Every row gives one point. The window is the flat piece filled in between its corners: a triangle in 3 columns, a solid with four corners in 4, and so on. A path goes straight from each point to the next, and from the last back to the first. After which points does the path pass through the window?

Window:
[[16, 59, 24],
[-11, -21, -15],
[-24, -3, 6]]
Path:
(1): [5, -42, 5]
(2): [-4, -25, -1]
(3): [-17, -11, -24]
(4): [-1, 50, 5]
(5): [9, 32, 28]
(6): [6, 27, 24]
(7): [-11, 60, -5]
(8): [0, 63, 14]
(9): [17, 44, 37]
(10): [12, 30, 34]
(11): [-7, 52, -7]
(12): [-36, 48, -5]
(13): [9, 6, 45]
(14): [30, 38, 32]
(15): [-13, 59, -6]
(16): [-22, -1, -25]
Through the window after points: 2, 4, 6, 10, 16

Window:
[[-15, -8, -16, -50, -87, 3],
[-34, -41, 33, 17, 1, -21],
[14, 11, 32, 9, 6, -48],
[16, 19, -25, 47, 14, -15],
[-8, -51, -11, 4, -6, -35],
[36, 55, -57, 1, 45, 13]]
Path:
(1): [37, -5, -15, 36, 10, 11]
(2): [-20, 25, -28, 14, 12, -50]
(3): [-40, 15, -3, -10, -20, -59]
(4): [20, -22, 13, -10, -34, 7]
(5): [30, 1, -11, 43, 2, -14]
(6): [-13, 25, -16, 15, 16, -29]
(7): [-41, 10, -52, 1, -6, -21]
(8): [60, -15, -2, 11, 1, 6]
Through the window after points: 1, 3, 5

Window:
[[14, 1, 55, 19, 92, -34, 0, 69, -10],
[-37, 26, -4, 13, -40, -53, -6, -21, -4],
[10, -29, -21, 38, 31, 22, 0, -20, -21],
[-8, -16, -3, -59, -2, -60, 49, 4, 8],
[-14, -29, 16, -21, -21, -37, -7, 13, -7],
[-15, -9, -18, -81, 23, 21, -40, 33, 35],
[-62, -33, -5, 5, 7, 3, -2, -36, -16],
[4, 39, 73, 11, -35, 4, -40, -11, 5],
[-15, -27, 16, -35, 40, -21, -35, -14, -10]]
Path:
(1): [-20, -22, -14, -30, 16, -24, 15, 4, -24]
(2): [-16, 8, 7, -23, -5, -14, -10, -13, -37]
(3): [-7, -11, 4, 35, 2, -14, -2, -12, 21]
(4): [-6, -23, 4, 7, 15, -28, -19, 1, 62]
(5): [-19, -16, 16, -28, -2, -28, 5, 5, -21]
(6): [-12, 25, 12, -43, 38, -2, -6, 31, -57]
(7): [-3, -35, 36, 50, 26, -22, -31, 11, 47]
(8): [-27, -43, -10, -24, 35, -33, 1, -8, 47]
Through the window after points: 2, 4
